Each row is a point. Each copy is the shape, with its points in the same order, turned, moved and blurred by noise. Say if it was mirrored as well.

Shape (6 x 2)
[[ -1.3 -33.0]
 [-13.7  -5.3]
 [ -2.4  19.7]
 [  8.8  -9.5]
 [ -4.9  45.7]
 [  7.0 -30.0]]
Copy 1 (6 x 2)
[[  5.6 -41.1]
 [ 11.2 -10.3]
 [ -6.3  14.1]
 [ -9.9 -14.2]
 [ -0.8  34.9]
 [ -4.6 -32.8]]
Copy 1 is: mirrored
Copy 2 (6 x 2)
[[  8.1 -29.1]
 [ 13.6   1.1]
 [ -2.8  22.0]
 [ -7.4 -10.7]
 [ -5.9  47.2]
 [ -2.2 -30.2]]
Copy 2 is: mirrored
Copy 3 (6 x 2)
[[  9.4  31.9]
 [-11.6  10.4]
 [ -9.2 -17.5]
 [ 10.8   6.8]
 [-19.5 -40.6]
 [ 17.4  26.9]]
Copy 3 is: mirrored
Copy 4 (6 x 2)
[[  9.6 -16.4]
 [-18.1  -7.3]
 [-30.0  18.4]
 [ -1.6   7.0]
 [-49.5  34.4]
 [ 13.9  -8.6]]
Copy 4 is: only turned

Shape (6 x 3)
[[ -7.2 -12.3 -16.6]
 [ 13.7  42.8 -44.9]
 [-38.3 -13.6  20.9]
 [  2.1  -2.3  12.8]
 [ -4.5 -11.9   6.6]
 [ -3.1 -12.9   1.6]]
Copy 1 (6 x 3)
[[ -5.5  -3.9 -12.6]
 [ 27.7  41.0 -47.6]
 [ 16.2 -28.3  22.6]
 [  3.2  12.3  13.4]
 [ -2.6  -2.3   9.2]
 [ -3.8   2.0   5.0]]
Copy 1 is: mirrored
Copy 2 (6 x 3)
[[  8.4 -24.3   2.0]
 [ 48.5  27.8   8.1]
 [-33.5 -29.8  30.8]
 [-17.6  -5.3  -3.2]
 [-16.0 -21.3  -1.8]
 [-10.6 -19.8  -2.3]]
Copy 2 is: mirrored
Copy 3 (6 x 3)
[[-10.3 -15.1 -20.6]
 [ 47.8  11.1  -8.9]
 [-52.5   5.4 -14.6]
 [-20.0  -7.1  11.3]
 [-22.6 -12.3  -1.8]
 [-20.2 -15.6  -4.4]]
Copy 3 is: only turned

Shape (7 x 4)
[[-18.4   9.7 -31.4  -6.3]
 [-21.9   1.4 -43.2  -5.4]
 [  1.7 -23.6   4.9  15.8]
 [-21.8  32.3 -14.5  -6.9]
 [ 21.8   0.9  -6.8   7.6]
 [ 33.2 -20.5   5.4   6.2]
 [ 27.3 -15.5  34.7 -22.2]]
Copy 1 (7 x 4)
[[ 10.0  18.0  -7.6  32.0]
 [  1.7  19.3 -18.9  39.7]
 [ 13.9 -22.5 -18.3  -4.9]
 [ 27.9  26.3  10.7  28.6]
 [  4.9 -25.1   8.6  14.3]
 [ -3.8 -38.6   3.8  -5.8]
 [ -3.0 -17.7  21.6 -38.3]]
Copy 1 is: mirrored
Copy 2 (7 x 4)
[[ 46.0 -16.2 -16.2  -0.3]
 [ 53.8 -14.4 -27.2   3.1]
 [  3.7  23.0 -25.1   4.7]
 [ 38.8 -19.3   7.1 -16.2]
 [ -1.2  -6.3 -28.1 -12.9]
 [-20.2   4.7 -36.4   1.3]
 [-36.9  -6.7  -4.2  19.7]]
Copy 2 is: mirrored
Copy 3 (7 x 4)
[[ -6.4 -28.6 -24.0  -0.6]
 [-16.3 -38.6 -21.6  -0.7]
 [-10.6   4.9  26.7 -11.0]
 [ 10.9  -7.4 -34.8  -8.1]
 [-17.9  13.5  -0.4  11.5]
 [-19.2  19.7  26.1  15.1]
 [ 19.6  25.8  32.3  23.9]]
Copy 3 is: only turned
Copy 4 (7 x 4)
[[ -2.0 -19.6  17.9 -28.9]
 [-10.0 -28.3  17.1 -35.4]
 [-18.6  -3.0  -6.2  16.4]
 [ 22.9 -14.0  23.3 -19.7]
 [  8.9  -1.5 -20.6  -6.1]
 [-13.9  14.5 -30.5   3.2]
 [ -8.5  50.0  -6.7   6.2]]
Copy 4 is: mirrored

Shape (10 x 6)
[[  9.0  -3.3 -93.7 -16.0   4.0 -13.2]
 [-10.5   7.4 -26.9 -11.0  -8.4 -10.0]
 [ -6.0   6.2  24.1   5.4 -10.8  -0.3]
 [  8.0  10.5   7.4 -14.7  21.0 -12.8]
 [ -7.0   8.4   2.1  11.5  10.2   7.2]
 [  1.3 -23.0   4.9  32.2  16.3 -16.1]
 [  6.7   5.0  13.2 -17.0  -9.4  26.3]
 [  1.5   8.7  19.3 -21.0 -12.6 -11.1]
 [-39.8  -3.4  28.4 -31.3  -5.2  28.3]
 [ 11.6 -10.6  32.8 -20.0  -5.9  -3.9]]
Copy 1 (10 x 6)
[[ 71.8 -53.1 -19.3 -15.8 -35.7  -7.1]
 [ 33.2  -5.2  -2.1   4.3  -7.6  -1.0]
 [-12.1  12.7  13.0   9.2   7.5   5.0]
 [  2.4 -20.7   5.1  30.8   8.6  15.9]
 [ -5.0 -10.8  12.1  14.1   0.3 -15.0]
 [-16.5 -27.5  -6.0 -10.0  25.9 -12.6]
 [-14.5   7.3   3.9  19.4 -28.9   9.1]
 [  0.8  12.8   6.1  16.9   2.7  25.5]
 [-11.2  39.9 -17.1  43.9 -14.4  -9.7]
 [-21.2   8.1  -7.4  16.5   4.8  31.0]]
Copy 1 is: only turned
Copy 2 (10 x 6)
[[ 36.4 -73.1 -20.0  15.9  -0.2 -29.0]
 [  7.1 -19.0  -4.5  16.2  -9.5   1.8]
 [-19.6  19.2  15.3  -1.7  -4.4  12.0]
 [ -1.0 -12.3  36.6   8.0   6.7  16.0]
 [-11.8  -3.9   3.8  -5.3  12.9  16.6]
 [-41.9 -26.0  12.4 -24.2   2.7  11.7]
 [ 17.1  21.8  15.2 -13.2  -0.9   6.4]
 [ -1.1  12.9  28.6   9.6 -16.8   6.1]
 [ 16.8  31.3   2.9  -7.4 -23.0  52.7]
 [ -4.5  14.5  40.2 -14.7 -19.8  11.7]]
Copy 2 is: mirrored
Copy 3 (10 x 6)
[[-22.3  16.7 -10.4 -19.3  56.0 -81.7]
 [-19.9  16.9  -6.1   6.6  20.6 -25.7]
 [ -8.0   1.7   3.5  16.9 -20.8   7.5]
 [ -9.1  29.8  26.1 -10.7  -3.8  -9.8]
 [ 10.5  11.3   7.1  14.9  -2.8  -8.9]
 [ 19.3 -18.7  26.0  -4.5   0.0 -10.1]
 [ -3.2  29.8 -21.0   6.5 -30.3 -13.4]
 [-28.1  18.1   1.1   6.2 -18.6   3.4]
 [  3.6  38.6 -38.2   6.9 -11.7  27.2]
 [-13.8  12.6   5.9 -11.9 -35.1   3.2]]
Copy 3 is: only turned
Copy 4 (10 x 6)
[[-26.0 -13.5 -91.9 -36.8   9.1 -14.0]
 [-18.8   6.2 -24.2 -16.4   9.9   0.9]
 [ -7.6   1.9  20.4   9.7  -2.1   6.4]
 [  5.8  -0.5 -16.8  14.0  -7.6  23.2]
 [ -0.6   6.3  -4.5   3.6 -14.4  -8.4]
 [-27.6 -15.8  -4.2  37.6 -18.7 -19.0]
 [ 11.5 -13.7  18.2 -24.5 -10.0  11.3]
 [ -6.7  -5.8   9.2   6.9  11.8  27.9]
 [-13.5  10.0  34.0 -26.6 -32.2  33.2]
 [  0.3 -20.5  21.9  14.0   2.3  28.3]]
Copy 4 is: only turned

Shape (11 x 6)
[[ -3.8   2.2  -7.9 -24.9  -6.2 -43.2]
 [-21.6 -13.4   1.4   5.7   3.2  21.5]
 [ 16.4  15.2   9.6  24.3  -0.3 -41.7]
 [ -9.6   3.1 -26.0   0.2   4.4  43.7]
 [  6.1   1.2   4.5   0.4  34.4   1.2]
 [ -9.8  35.9  -2.9   5.7  -8.4  10.9]
 [-36.3   5.1 -23.3   4.4  35.2  35.4]
 [  9.3  -5.2 -22.1  23.3 -10.9 -45.2]
 [ 12.3 -23.2 -16.2  -1.2  22.9  -5.5]
 [-31.3 -20.0 -13.4  -8.6  21.9  30.2]
 [ -2.9  -5.6   7.4 -28.7   4.7 -30.0]]
Copy 1 (11 x 6)
[[  2.1  14.1  -7.6  49.0   1.5 -16.4]
 [-29.6   4.4  -0.7 -18.0 -11.4 -13.8]
 [ 19.2  40.4  19.7  16.3  20.5  -7.3]
 [-23.1 -12.4   5.9 -16.8 -33.6  21.4]
 [  9.8  26.9 -12.0  -8.2 -20.4  -2.7]
 [-10.0  13.3  36.5   5.9 -23.5   8.4]
 [-39.0  19.8 -16.0 -20.5 -44.0  14.4]
 [ -3.0  23.1  11.2  28.2  38.7  15.5]
 [  2.9   5.7 -29.0  -0.5   1.9   6.3]
 [-37.6   0.1 -27.7 -14.6 -28.1  -2.2]
 [  1.9  11.7 -14.7  32.1  -7.2 -27.7]]
Copy 1 is: only turned
Copy 2 (11 x 6)
[[ -1.7  59.7 -19.7   7.5  14.0 -12.4]
 [-11.3   4.8  16.9  13.9 -17.5  15.1]
 [ 12.5  19.9 -45.3  25.3  19.3  -9.0]
 [-17.0 -10.4  27.9 -15.9 -15.4  -1.3]
 [ -8.8   1.3   7.4   2.8  25.7  12.4]
 [ 25.5   4.8  -2.5 -10.3 -10.3 -11.4]
 [ -7.3 -11.1  53.5   3.7   1.7  -8.2]
 [-20.8  24.0 -38.6  33.1  13.8 -37.1]
 [-35.0  12.9  -3.0   9.9  21.6   9.2]
 [-28.0   9.3  37.9   5.7  -7.8  11.6]
 [ -6.8  51.8  -8.8   5.7  19.5   4.2]]
Copy 2 is: mirrored
Copy 3 (11 x 6)
[[ 21.6 -20.2  32.1  -9.1  17.8  23.0]
 [ -9.9  -9.9 -21.8   5.4   0.2 -14.3]
 [ 32.4  11.4  16.5  -8.0 -27.8  32.4]
 [-13.1  19.3 -23.1  -2.7  20.8 -30.0]
 [-11.5  13.7  -3.5  19.0   0.6  21.0]
 [ -6.4  14.3  -6.6 -34.5  -2.9  -0.4]
 [-21.1  11.4 -49.0  -1.5  30.5  -0.6]
 [ 56.7   0.8  11.6   0.3  -2.9  15.4]
 [ 11.2   6.0   2.2  32.9  13.9   5.4]
 [-20.3 -10.9 -33.4  15.2  24.3 -12.3]
 [  1.9 -20.4  27.9   4.8  11.4  23.1]]
Copy 3 is: mirrored
Copy 4 (11 x 6)
[[-13.7 -22.3   1.4  -8.2 -41.8  18.2]
 [-25.7  -7.6 -15.2  22.0  21.7   1.3]
 [  4.9  20.1  23.3   1.2 -22.8  36.6]
 [-14.0 -22.8   3.0  17.8  39.7 -25.0]
 [-36.2  11.7  15.0  -7.0   5.1  -2.8]
 [  4.3 -22.7   9.0  -4.5  25.2  20.8]
 [-51.6 -24.4  15.3  21.7  41.8  -7.5]
 [  8.6  -2.2  24.0  25.9 -36.6  18.7]
 [-27.7  10.7  10.8  12.2 -13.9 -18.5]
 [-49.7 -21.6 -11.1  22.6  24.5 -14.6]
 [-28.6 -10.6  -9.1 -12.1 -33.4  11.2]]
Copy 4 is: mirrored

Shape (13 x 8)
[[ 22.9  -2.3  82.4 -15.1  12.3  -6.2  33.7 -13.9]
 [ -3.6  11.2 -21.7 -15.6 -77.5   5.3 -17.3   7.8]
 [ 16.5  -9.7  -6.3  25.4  14.2  26.5  -7.9   4.5]
 [ 56.4 -14.3 -14.9 -19.2   7.4 -11.8  -2.0   9.3]
 [ 16.7 -10.3  -3.8  -8.6  16.0 -13.9 -15.6 -25.7]
 [ -6.6  15.2   5.1   4.9   6.7   3.2  -2.7   9.1]
 [ -6.3  -4.8  -5.7 -16.6   1.2  -3.4 -19.1  10.7]
 [  5.8  -6.4 -19.5 -10.6   7.8   0.0 -20.7 -50.3]
 [  2.0  34.2  -4.6  -1.0   9.4  10.9  -7.6 -14.2]
 [ 29.7  -1.1 -17.1 -19.8   5.0  18.2  49.4 -33.6]
 [ 21.1  -2.0  -0.9  -2.2 -27.0  -3.8 -19.6  13.3]
 [  1.2   1.2 -10.2  28.0 -18.2  -2.3   8.0  15.7]
 [  7.4   1.7  16.9 -15.7  13.0  11.3  -1.2  -0.1]]
Copy 1 (13 x 8)
[[ -1.3 -10.5  50.9   8.6  61.6  46.2  21.3 -13.7]
 [-22.7   4.0 -22.1   9.0 -14.1  26.4 -73.0  34.5]
 [ -8.0 -24.5  12.3  -8.9 -17.6 -16.6  -3.6 -17.6]
 [-14.4  18.2  40.2 -39.6  13.1 -16.6 -30.0  -3.4]
 [  6.7 -16.9  21.2 -14.5  29.8 -26.1 -19.7  12.8]
 [-11.5  -6.1  -5.7   0.0   5.4  -2.2   5.6   9.0]
 [ -3.9  -9.6  -8.3 -26.2   8.6  -0.8 -14.0  20.6]
 [ 21.0 -29.8  19.5   3.3  15.7 -34.4 -32.8  27.9]
 [ -8.0  -8.2  11.5  15.7  -0.5 -17.0   3.9  29.2]
 [ 37.7  22.4  49.3  16.6  -2.7  -6.7 -18.8  -2.9]
 [-30.4  -5.4   3.8 -15.4   6.5   6.0 -37.5   7.4]
 [-19.4   2.8 -17.6   6.7  -3.3  -3.7 -21.6 -17.9]
 [ -1.1 -12.7  20.5 -11.6  10.2   8.9   3.0  11.9]]
Copy 1 is: only turned
Copy 2 (13 x 8)
[[ -6.1  44.0 -19.8  12.2 -45.0 -33.4 -60.3   0.0]
 [ 21.4 -24.6  -8.1 -39.4  20.9  48.5 -15.7 -30.1]
 [ 12.2  28.5  -3.0  20.4  25.8   7.8   9.5  17.6]
 [ 16.1  15.3 -21.1 -20.5  27.0 -43.1  16.2  -2.2]
 [ -9.7  10.2   6.3  12.9   8.9 -30.6   9.9 -15.1]
 [  3.6   4.6   6.5   3.1  -8.6  15.7  -1.4  17.6]
 [ 17.9  -8.2  20.4  -7.8   7.4   2.0   2.0  -2.8]
 [-22.0  -3.4   8.1  30.0  16.8  -8.1  19.4 -35.9]
 [ -4.3  -0.2  -5.3   6.1 -19.5  15.4  19.0  -8.1]
 [ -5.6 -22.8 -56.5  36.8   9.8 -20.2 -10.1  -5.5]
 [ 15.1  13.5  -2.3 -28.3  18.0   9.6  -8.8  -9.9]
 [ -5.6   8.5  -5.6 -16.9  20.3  28.1  -7.5  26.9]
 [ 19.6  11.0  -0.9  12.5 -16.2  -9.7  -4.1   1.1]]
Copy 2 is: only turned
Copy 3 (13 x 8)
[[ 14.4  -0.6 -60.9 -27.2 -22.5 -27.4 -45.1  36.7]
 [ 21.6   5.7  -5.9  -1.4 -43.5 -18.9  44.3 -65.3]
 [ 20.4  -6.4  -3.5   9.5  15.3   9.8  25.0  16.7]
 [ 42.5 -42.5  13.5 -19.6 -17.5  15.8  -5.4   0.9]
 [ 15.0  -3.5  -2.3  -3.6 -25.5  37.4  -8.7   6.5]
 [ -7.1   6.1  -3.2 -13.1  -0.8  -2.8  10.3   0.0]
 [  8.5   4.3   7.5  -3.9  -5.6   8.6  -5.5 -23.8]
 [ 22.3  20.3   0.0  -0.2 -35.8  50.2   9.6   4.4]
 [ -1.2  17.2  -7.5 -29.7  -9.1  17.6  23.3   4.1]
 [ 53.1  13.6  12.1 -29.6 -42.2  -4.3  13.3  40.3]
 [ 18.1 -20.9 -11.5  -1.1 -16.6  -0.3  14.7 -28.3]
 [ -2.5 -10.9   5.0  11.5 -14.9 -20.1  29.5   0.2]
 [ 17.7   9.5 -13.5 -18.1  -1.4   1.8  -8.4   2.2]]
Copy 3 is: mirrored

Shape (12 x 9)
[[-10.6  -8.8   0.7  -9.1  -8.9   2.9 -38.5   4.0 -17.8]
 [-27.9 -16.8 -19.1 -12.5  30.4 -14.7   5.4  -7.1  25.2]
 [ 12.2   6.4  17.6 -25.2  31.9  14.4   5.5  26.3  37.2]
 [ 26.4  23.7 -49.9   1.4 -15.9  -7.6 -54.8 -44.6 -14.0]
 [-26.3 -11.5   9.0  -6.4 -19.2 -14.3   1.4  31.0  -8.8]
 [  6.6  25.4  -8.8 -14.7  28.4  53.2 -22.8   0.6  21.0]
 [  0.2 -27.6   5.7 -40.8 -15.0   2.1 -14.4  14.7 -15.3]
 [  7.8 -17.9  -2.2  -6.4  24.3  28.5  17.7  21.7  12.1]
 [ -2.2   7.7  20.0 -11.3  33.7  13.3  16.5  -5.6   9.1]
 [  0.4   1.6 -19.4  -0.7 -13.6 -24.7 -42.1  11.2 -30.2]
 [-17.3 -11.2   1.8 -11.8 -29.0 -15.1   1.5  10.4   4.9]
 [-19.5 -33.7  16.9  13.3  -2.1 -26.4  -2.9   4.2  22.7]]
Copy 1 (12 x 9)
[[-20.4   3.8 -25.8 -20.6   6.1   9.7  -1.3 -17.1   1.1]
 [  1.9  12.2  17.8   4.4 -30.4  -4.7  29.4   6.4  18.4]
 [-17.9  17.1  14.7   6.2  13.6  -1.5  28.9  47.2 -22.4]
 [  0.0  38.7 -15.6  14.9  -2.8  62.2 -30.0 -51.6  -2.9]
 [-15.6 -34.4 -10.1 -15.5 -10.8 -15.7  -0.6  -0.5  -8.7]
 [-19.4  63.2   0.9 -12.6   5.3  13.5  19.7  13.4 -37.8]
 [-17.4 -10.7 -47.4  -6.3  -1.0   5.3   2.5  16.9   3.4]
 [  6.1  21.5   1.5 -18.6  -5.3 -10.0   4.7  45.0 -14.0]
 [  8.8  27.3   5.3   8.0  12.6 -24.7  23.6  18.0 -14.2]
 [-26.8  -7.6 -14.6  -6.6   2.8  18.5 -32.4 -29.0   9.3]
 [ -1.4 -31.2 -14.9  -4.1 -15.3   3.0   8.5  -2.7 -12.2]
 [ 12.4 -31.2  13.1 -18.7   1.7   2.4  27.1  -0.1  15.4]]
Copy 1 is: mirrored
Copy 2 (12 x 9)
[[ -5.9 -10.3  -0.7  -3.9 -10.2  -4.9 -29.1 -36.5   7.6]
 [-35.8   1.6  23.3  28.6 -24.5   4.1  14.4  -8.3 -13.8]
 [-25.4 -21.2  14.5  12.2 -14.3 -35.6  -8.0  42.4  11.5]
 [ 32.7   9.8  39.8  12.4  47.4  16.0 -19.7 -51.9   3.8]
 [-23.3  -1.3 -27.6 -18.1 -23.7   8.1 -15.5  -1.4  -4.0]
 [ -1.9 -29.7  18.7  36.0  14.0 -37.9   0.6  -0.7  39.3]
 [-30.3  -5.7   8.5 -37.2 -12.1 -10.8 -17.4 -26.8   8.8]
 [-10.4 -13.8   4.2  -2.7 -26.4 -28.6  21.4  16.9  21.2]
 [-14.6  -4.7  -0.2  22.0  -4.7 -43.7  10.9   5.5 -12.3]
 [ 11.5  -9.8  11.0 -10.5  -1.5  23.4 -38.4 -34.4 -13.3]
 [-23.5  19.6 -15.9 -16.0  -3.2  14.6 -10.4  -6.1  -0.1]
 [-19.6  36.2  -3.0  12.3 -44.2   8.6 -12.5   0.3  -9.2]]
Copy 2 is: mirrored
Copy 3 (12 x 9)
[[ -1.5 -14.7 -20.6   2.8 -10.5 -11.9  -0.6 -30.9   7.2]
 [  3.1  10.1  18.5 -33.7  10.3  -6.8 -14.9   8.1  37.7]
 [ 15.1  25.5  -8.9 -38.2 -28.7  -1.0  34.4  24.4   9.1]
 [-13.4 -72.2 -22.8  28.8  30.5  11.8  13.8  -1.8  29.5]
 [  6.5  11.2   7.4  -8.2  -9.2 -28.9 -12.8 -20.5 -23.0]
 [-20.4   0.4 -46.2 -27.4  -5.2 -11.4  47.4  16.2  33.4]
 [ 14.2  -0.1   2.9 -13.2  -7.1  -4.9  20.0 -48.0  -6.6]
 [-24.9  26.8   6.9 -35.8  -8.6  -4.7  30.0   2.1   2.3]
 [ -0.8  36.3 -16.5 -22.1   1.8  11.4  12.5  16.8   8.6]
 [ -6.6 -46.8 -12.2   3.6  -1.4  -3.5 -15.9 -22.0 -10.9]
 [ 14.3   2.6  15.9   4.3   2.3 -27.1   1.4 -16.5  -6.6]
 [  2.0  19.4  30.9   8.4 -24.3 -12.1 -23.4  -2.6  16.3]]
Copy 3 is: only turned
Copy 4 (12 x 9)
[[  8.3  18.8 -34.4 -22.9   5.8   5.2  12.5   0.9 -21.3]
 [  7.7  13.5  25.0  11.3  -4.0 -15.6 -15.0  -9.2 -35.1]
 [-31.4 -29.6   4.5 -11.8   4.2 -36.4 -26.3  16.1 -27.6]
 [-30.7  73.4 -17.1  -6.0 -26.1  24.7  30.4   5.9  14.8]
 [ 38.3 -18.0 -13.0 -18.5   5.5   7.0   6.9   4.0 -20.6]
 [-57.1   8.4  -9.2 -22.6   3.5 -36.4   3.4 -20.4  -7.0]
 [ 26.6  15.0 -28.5 -26.0  16.8 -25.0  -1.0  25.7 -11.2]
 [ -6.1 -16.3 -13.0  -8.7  -2.5 -39.5 -31.6  -9.3  -2.4]
 [-22.1 -11.7  -3.0  15.6  23.7 -21.7 -17.9  -1.1 -15.2]
 [ 14.8  23.4 -37.3 -10.5 -21.0  19.3  26.0  14.0 -19.6]
 [ 26.7  -4.3   3.8 -22.4   6.2  10.1   2.6  14.2  -8.3]
 [ 22.4  -0.1   3.9 -10.9   4.9  21.9 -33.7  -1.1 -30.4]]
Copy 4 is: only turned
